Each row of a before or after table is a point. One or more steps were done to the points. Then noise was added and the rows were shuffled. The steps act on columns, c1 being the first. What was done? A step turns or swaps two columns, mirrors them in a line or flattens them onto one, adds a multiple of one to another, or multiplies or shifts one. Angles are multiples of 10 degrees, from the lower column toward the higher: turns from -170 to 170, lines from 10 to 170 but not 90. Use the fewest steps. Two steps may share a column if one is a turn and the other turns, adds or multiplies; they go together, in the order done. Otherwise the lowest column goes first.

Before (11 x 3):
[[ 0.57 -0.14  0.05]
 [-0.04  0.17 -0.04]
 [-0.09  0.50 -0.49]
 [ 0.11  0.26 -0.41]
 [-0.10 -0.08 -0.15]
 [ 0.45 -0.27  0.56]
 [ 0.40 -0.26 -0.37]
 [ 0.06  0.73 -0.13]
 [ 0.13  0.49 -0.12]
 [-0.25  0.01 -0.03]
 [ 0.24  0.10 -0.61]]
After (11 x 3):
[[ 0.00 -0.28 -0.58]
 [-0.14  0.49 -0.04]
 [-0.02 -0.09  0.15]
 [-0.45 -0.26 -0.11]
 [-0.20  0.50  0.31]
 [ 0.01  0.16  0.05]
 [-0.12  0.72  0.02]
 [ 0.13  0.02  0.21]
 [-0.49  0.11  0.06]
 [-0.34 -0.13 -0.46]
 [-0.28  0.26  0.11]]
Steps: multiply c3 by 0.7; turn c1 and c3 by -130 degrees

Before (14 x 6):
[[-0.40 -0.29  0.36  0.12 -0.49 -0.50]
 [-0.21  0.25  0.52 -0.48  0.25  0.25]
 [-0.43  0.07  0.13  0.06 -0.51 -0.20]
 [-0.26 -0.26 -0.08  0.58  0.06 -0.19]
 [-0.16  0.24  0.04  0.68  0.07 -0.22]
 [-0.21  0.10  0.02 -0.12 -0.42 -0.44]
 [ 0.14  0.06  0.58 -0.38  0.08  0.09]
 [-0.07  0.18  0.20 -0.24  0.11  0.08]
 [-0.15 -0.03  0.14 -0.78  0.14  0.15]
 [ 0.05  0.06  0.21 -0.51  0.11  0.30]
 [-0.12 -0.12 -0.09  0.68 -0.33 -0.12]
 [-0.54  0.03  0.12  0.16 -0.02 -0.07]
 [-0.36 -0.04  0.06  0.70 -0.52  0.01]
 [-0.17  0.15  0.00  0.53 -0.18 -0.23]]
After (14 x 6):
[[ 0.20  0.26  0.21 -0.57 -0.66 -0.03]
 [ 0.38 -0.31 -0.79  0.32 -0.10 -0.38]
 [-0.16  0.09 -0.09 -0.35 -0.57 -0.15]
 [ 0.19 -0.27 -0.08  0.58  0.11  0.13]
 [-0.01  0.11  0.10 -0.57 -0.20  0.03]
 [ 0.21  0.10 -0.34  0.10  0.12 -0.44]
 [ 0.50  0.02 -0.01  0.22 -0.15  0.01]
 [ 0.48  0.09 -0.45  0.15  0.07 -0.18]
 [ 0.41 -0.03 -0.54  0.63  0.16  0.37]
 [ 0.14 -0.01  0.08 -0.76 -0.13 -0.27]
 [ 0.18  0.16 -0.13  0.57 -0.01  0.11]
 [ 0.10  0.16  0.21 -0.25 -0.30 -0.08]
 [ 0.16  0.23  0.21  0.71 -0.17  0.13]
 [ 0.13 -0.17 -0.33  0.65  0.24  0.23]]
Steps: multiply c1 by -1; add 0.7 times c2 to c5; turn c3 and c5 by -110 degrees; turn c4 and c6 by 30 degrees
